Each row is a point. Each copy is the shape, with its points in the same order, stretched, turned, moved and blurred by noise. Say if it was mirrored as well.

Shape, 6 rows:
| -20 |   3 |  33 |
|  11 |  29 |  12 |
|  -3 |  30 |   4 |
|   8 | -70 |  -2 |
| -19 | -45 | -36 |
| -13 |  63 |  27 |
Copy 1:
|  37 | -16 | -37 |
| -26 |  -9 | -57 |
| -18 | -30 | -48 |
|  50 |  55 |  39 |
|  19 |   6 |  63 |
| -22 | -55 | -85 |
Copy 1 is: mirrored
Copy 2:
|  25 | -24 |   8 |
|   1 | -27 |  27 |
|  -5 | -33 |  17 |
|   3 |  51 | -27 |
| -11 |  17 | -45 |
|  13 | -61 |  39 |
Copy 2 is: only turned
Copy 3, 6 rows:
| -16 | -14 | -53 |
|  23 |  -6 | -38 |
|  24 |  19 | -31 |
| -33 | -49 |  39 |
| -45 |  -1 |  53 |
|  24 |  34 | -83 |
Copy 3 is: mirrored
Copy 4:
|  -34 |   20 |  -34 |
|   -1 |   32 |  -61 |
|    1 |   14 |  -55 |
|  -17 |   18 |   79 |
|    4 |  -38 |   67 |
|   -9 |   17 | -100 |
Copy 4 is: only turned

Shape (9 x 6):
| -13 | -24 | -40 | -91 |  23 |  28 |
|  48 |  21 |   2 |  -9 |  28 |  51 |
|   7 |   4 | -32 |  21 |  14 |  40 |
| -14 |   0 | -32 |  18 |  45 |  33 |
|  -5 |  10 |  -3 |  17 | -20 |  42 |
|  20 |  18 |  84 |  11 | -11 |  42 |
|   6 |  -4 | -28 |  24 | -11 | -33 |
|   2 |  20 | -33 |  26 |   1 | -91 |
| 106 | -51 |  50 |   1 |  45 | -15 |
Copy 1:
|  23 |  35 |  17 |  28 |  55 | -68 |
| -18 |  39 | -48 |   1 |   3 | -27 |
| -12 |  37 |   4 | -38 |  27 |   4 |
|  -8 |  48 |  30 |  -4 |  32 |   2 |
|   7 |   8 | -17 | -28 |  35 |  11 |
| -14 | -23 | -85 |   7 |  25 |  17 |
|   3 | -12 |  45 | -20 |   0 |  -5 |
|  16 | -37 |  60 |   8 | -46 |   0 |
| -91 | -26 | -43 |  33 |  20 | -27 |
Copy 1 is: only turned
Copy 2:
| -38 | -48 |  48 |  47 |  35 | -50 |
|   4 | -44 | -45 |  59 |  38 |   8 |
| -38 |   3 | -46 |  50 |  34 |  33 |
| -44 |  -5 | -31 |  56 |  -8 |  30 |
| -15 | -20 | -39 |  22 |  51 |  51 |
|  46 | -75 |   9 |  21 |  23 |  66 |
| -29 |  51 | -29 |  14 |  25 | -18 |
| -19 |  59 | -25 |  -9 |   1 | -62 |
|  42 |  33 |  24 |  76 | -11 | -40 |
Copy 2 is: mirrored
Copy 3, 9 rows:
| -79 |  65 | -12 |  61 |  18 |  48 |
|   2 |  44 | -18 |  43 |  76 | -39 |
|  -5 |  41 |   0 |  40 |  10 | -45 |
| -36 |  22 |   7 |  40 |   0 | -61 |
|   9 |  37 | -41 |  43 |  -4 | -36 |
|  31 |  -3 | -72 |  46 |  31 | -30 |
|   6 | -11 |  21 | -16 | -27 |   6 |
| -10 | -43 |  47 | -78 | -37 |   7 |
|  46 | -42 |  62 |  28 |  92 |  41 |
Copy 3 is: mirrored
